Each wall is flat, endless, passes through zero and stands at right angles to its row. A trip goes straight from one point to another. List the walls that it crosses, first one first.

Walls:
(1): [-2.7 12.3]
(2): [-16.0   4.4]
(3): [-0.6 11.1]
(4): [18.9 26.6]
(5): [ 12.0 -19.9]
(6): [-18.1 -23.0]
(7): [35.5 24.6]
(8): [ -8.3 -26.7]
Trips:
[-10.8  31.7] to [-1.3  4.5] => none
[-21.4   0.3] to [-13.3  12.8] => 8, 4, 6
[22.4  7.6] to [  8.4 -17.9] => 1, 3, 8, 4, 6, 7
[-15.6  18.4] to [-6.5 -4.9] => 6, 4, 8, 3, 1, 5

Walls:
(1): [14.7 -3.2 39.7 11.6]
(2): [ 2.8  8.1 22.9  4.9]
(3): [24.5 28.0  4.8 18.5]
(4): [25.5 -3.0  4.7 -0.9]
(5): [-0.5 -2.8  6.9 13.9]
(6): [ 15.2 -20.3   6.8  18.0]
(7): [ 14.5  16.8 -11.5  12.8]
(8): [-1.9  8.1  1.9 -0.6]
(9): [ -1.3  24.4 -21.9 -12.0]
Trips:
[  8.3 -17.0 -35.7  32.0] to [26.3 25.3  5.4 -0.1] => 9, 8, 1, 2, 5, 6
[-10.8 -22.1   0.9 -19.4] to [  9.9 -44.0 -15.8 -13.3] => 6, 4

Walls:
(1): [  8.1 -21.7 -34.1  -2.1  -5.8   8.3  -4.8   7.5]
(2): [-18.7 -19.2 -24.2 -12.9  -8.4  19.2  -2.1  17.3]
(3): [  0.2 -19.6   6.3  -4.0   7.0 -14.6   9.3 -37.3]
(4): [ 13.1  20.0 -12.9  -7.4  -7.1  20.1 -33.8  24.2]
(5): [-22.8  -6.2  36.6   3.7  25.4 -22.2   1.8 -13.5]
(6): [ -6.9 -11.3  13.5   8.8  15.3   4.8  15.2 -18.4]
Trips:
[-16.7   0.8 -19.7  -2.0   0.2   7.2 -15.6   7.9] to [ 10.2  -9.6   2.6 -15.2 -16.2  10.6 -11.7 -12.7] => 3
[ -1.1 -25.1  22.2 -36.2  21.8  16.7  -3.4 -26.1] to [-12.7   0.7 -16.8  -0.1  15.7  -2.1   8.4  -2.9] => 1
[-29.7  15.7 -30.0 -33.5   9.0   5.8  19.5  -8.3] to [ 24.2   6.6  12.5   2.0 -20.4  16.5  -4.0  29.4] => 3, 4
[-10.9   4.9 -20.1  14.4  25.1  -0.9  -5.4  -2.1] to [ 0.5  9.6  4.4 -4.9  7.3  4.2 13.8 29.4] => 6, 5, 1
[ 36.9 -11.8  -7.9   2.6  19.1   5.4 -18.3 -20.6] to [  1.2 -31.2  -6.3  27.8  -2.5  25.7  20.8  19.0] => 2, 4, 3
[  0.4 -49.1  38.3 -17.0   0.8 -27.9  13.9  -5.5] to [-12.3 -25.1 -17.5 -15.6  -4.9  18.0  43.3   3.8] => 2, 1, 5
[ 16.4   0.1 -23.4   9.0  14.7  11.7 -22.8 -20.3] to [ -0.3  10.5  18.0   9.3   2.9  -9.2 -18.0  -9.5] => 6, 5, 1
[ -1.5 -18.5  -8.4 -12.3   1.8  -0.2 -26.9   6.0] to [-12.0 -21.3  11.2  12.6  -1.6  -0.6  -8.2 -20.0] => 3, 5, 6, 4, 1, 2

Walls:
(1): [ -3.5  19.1 -13.4 -10.5 -25.7 -15.1 -11.2 -27.1  -8.0  19.6  38.2]
(2): [ -5.1  54.1  -6.6   8.8  -8.6  13.0   7.3  18.7 -21.3 -14.3  13.6]
(3): [-21.1  -5.3 -28.0 -20.7 -19.1  -2.6 -15.0  10.1  10.9   4.2  -4.7]
(4): [ 15.5  -2.4   9.7 -17.3 -20.6  18.7  -3.8 -12.5 -15.2  20.6  -9.9]
(5): [ 23.9  12.4  35.0   2.3  -3.2  15.8 -27.5 -32.0  -3.2   1.9 -29.1]
(6): [-12.7  -4.1  35.0   5.4   3.3  25.7   7.3  10.4  -3.6  -6.4  -2.7]
(7): [ 30.2 -13.4   3.1   8.3 -12.6 -18.7  -5.7  -7.3  -0.3  21.6  -0.5]
Trips:
[ -7.2  15.2 -23.3   0.2 -18.9 -19.1 -16.5  -5.2 -16.1  -0.3 -30.2] to [ -7.6  17.6  25.0 -36.1   2.7   2.3 -18.6   8.3  -1.3  -9.4  -5.2] => 7, 6, 1
[  4.7  10.3   9.4  13.6 -28.5 -12.5   0.7   2.3  43.2  -5.4  14.8] to [ -1.5   0.8 -35.4 -16.1  13.3  -3.4 -13.7 -23.6 -22.1  26.8   5.1] => 2, 4
[ 31.4  -4.0  16.4   0.4 -16.7 -22.8 -15.3 -19.4   1.5  -3.5  23.7] to [-20.2   7.4  14.3 -36.0  -6.3  26.3   3.4  -4.4   3.2  -2.1 -18.3] => 6, 3, 7, 1, 2

Walls:
(1): [ -1.3  22.0  -1.0   9.2  26.8  -3.2  -9.1 -18.4  15.3 -22.8  37.1 -12.8
 -28.7  -3.1]
(2): [ 11.4   8.0  -7.0 -40.8  -0.1  14.9  21.2 -28.2  -4.4  33.2  -3.0  22.5
 -21.1   8.2]
(3): [-25.9  30.5 -33.8  17.5  11.3   1.9  -4.7  25.0  -7.6  11.5  -7.2  -6.8
  -9.0  21.6]
(4): [  8.7   1.5   3.5 -12.1  18.0  28.0   2.0  -5.7  -1.5  31.4 -20.0 -26.3
 -17.9   6.5]
(5): [-18.0 -20.3   1.8  12.5   1.9  32.2 -11.4  11.1  25.0  18.1  13.0 -17.1
 -12.1 -14.0]
(6): [ -4.8   3.7  15.4 -11.6   0.0  19.5   1.4 -17.6  -9.2  15.1   5.5  -4.1
 -14.1  22.3]
(7): [ -7.4 -23.1   7.0   8.3  -7.2  14.5 -16.2  23.3  -8.3   2.6   9.2  -2.7
   5.6 -11.6]
(8): [-19.6  15.6  24.3   9.0   0.5   5.8   4.6  20.8 -14.6 -11.9  -5.0   3.2
 -34.6  10.6]
(9): [-44.8  -5.1   7.7   2.5 -18.8  10.4 -13.3   6.4  -2.5   8.9  -8.8  20.2
  34.8   5.3]
(10): [ 30.8  17.3 -21.9 -21.1 -10.2 -29.2 -19.1 -15.3   3.9   6.0 -14.7  27.6
   3.3 -21.8]
(11): [ 26.2 -11.0  -3.1   8.9   6.4 -16.6 -19.5  10.7  -2.2   7.4  -7.2 -27.9
   0.1  10.6]
Trips:
[ 26.6   9.5   4.8 -22.4 -35.9  -6.3 -35.1  27.3   6.0  -3.5 -12.0  11.2
  -0.5  13.6] to [-12.2 -21.2   9.0  -2.9 -29.0 -12.6 -24.1  14.1  -0.5  15.5  25.8 -19.2
 -26.9   4.0] => 5, 6, 10, 1
[-21.9  -3.1  -6.4  17.9  -5.4 -10.4  -0.2  -5.6  29.4  -7.1  10.7 -10.3
   5.7 -25.4] to [  4.8  25.6 -13.3  -3.9  -8.5  -7.7  20.3 -17.2  -4.3 -14.3  -9.1  18.4
  12.4   8.8] => 7, 10, 3, 5, 2, 1
[-10.1 -19.3 -50.6  -9.8  -2.5 -27.1  -1.8  33.8   5.4   5.6  35.5 -22.1
  -6.8 -12.6] to [-14.0  15.2  -6.7 -15.9 -16.2 -11.6 -23.8  16.6  18.8   5.4 -18.6 -31.5
  -8.0  15.6] => 4, 9, 8, 1, 7, 6
[ -0.6  -2.9 -26.7   6.6 -21.7   7.8   4.0  17.7 -30.1   9.2  22.8 -29.7
  -9.9  13.0] to [-24.3  32.2   1.0 -27.8   9.2 -29.9  -0.4   0.4  -3.9   3.3 -27.5   3.1
  54.4 -12.2] => 9, 5, 8, 6, 4, 10, 7, 11

Walls:
(1): [ 23.9 -13.8  14.5   6.9  -5.6 -17.1  -7.1  10.6   3.9  31.2 -14.8  32.1
 -23.8  -1.4   6.4 -19.5 -20.6  25.6 -12.5  12.7]
(2): [ 36.5 -31.1  16.1   0.9 -14.1 -15.5 -19.2 -42.6   3.3   0.6 -15.7   2.4
  -3.4 -23.7  -4.8   5.4   7.6  -4.6  -0.9 -15.8]
(3): [-38.5  21.1  -8.1  -4.5   5.2 -55.0  -1.2  13.0   3.2  -8.5 -21.3  18.9
  -1.8   5.8 -15.0  19.0   1.2  -2.7  19.2  -5.3]
(4): [ -6.1   8.5  -3.3  21.3 -21.1 -16.7   8.8  -6.6  12.0 -15.8 -17.8  -2.3
  13.7  35.8 -41.7  11.9  18.5   2.3  -1.1  -0.2]
(5): [ 35.9 -23.3   3.9 -15.8  15.1  16.8  -3.3   0.8 -27.9   7.8 -11.6 -30.7
  17.2  -0.1  15.7 -24.3  -6.0 -10.7 -22.5  21.9]
(6): [-12.3   7.8  -5.8  -4.7   0.0  -2.9  14.6 -10.3 -23.4  -5.9  -7.6  13.8
   2.0   7.0 -16.7  46.8  -2.3  18.4  -8.3   6.3]
Trips:
[  2.2  28.3 -15.8   8.8  -6.7   4.0   6.1 -15.7   2.5  -7.4  23.8 -30.6
  18.7 -17.6   8.5  -7.6   2.0  -5.4 -10.8  27.1] to [-13.1  11.0   3.9   7.4  -3.0 -12.4  -6.9  -1.8   5.9 -50.8  16.0 -13.7
 -25.7   7.9  30.8   6.2  -5.4  -7.4  -5.2  -4.9] => 5, 3
[  6.1  22.5 -19.2  -4.2  -3.4  -4.5 -36.5  17.9 -10.7  -9.2 -34.6  -4.2
 -10.0  -3.3   0.3 -39.8  27.6  -6.4 -10.7 -13.2] to [ 15.3   4.2  36.6  -6.2   3.6   8.0 -12.7  13.3   6.6   6.4   0.6 -13.1
   5.7  32.0   3.8  -8.0  11.3   5.9  -0.1  23.0] => 2, 3
[  5.7   3.1  23.9  15.2  -7.3  -8.3  -6.6  20.7  -1.4   8.4  -2.8  18.0
   3.2 -15.2  28.9  15.4   1.0 -12.8 -19.2 -15.6] to [-10.1 -48.8  -0.5 -11.9   8.0   5.3  14.2 -12.0   0.8 -11.5   1.7  16.3
   9.7  25.1  -5.6 -10.7 -25.1 -22.8 -31.2 -32.4] => 3, 5, 4, 1
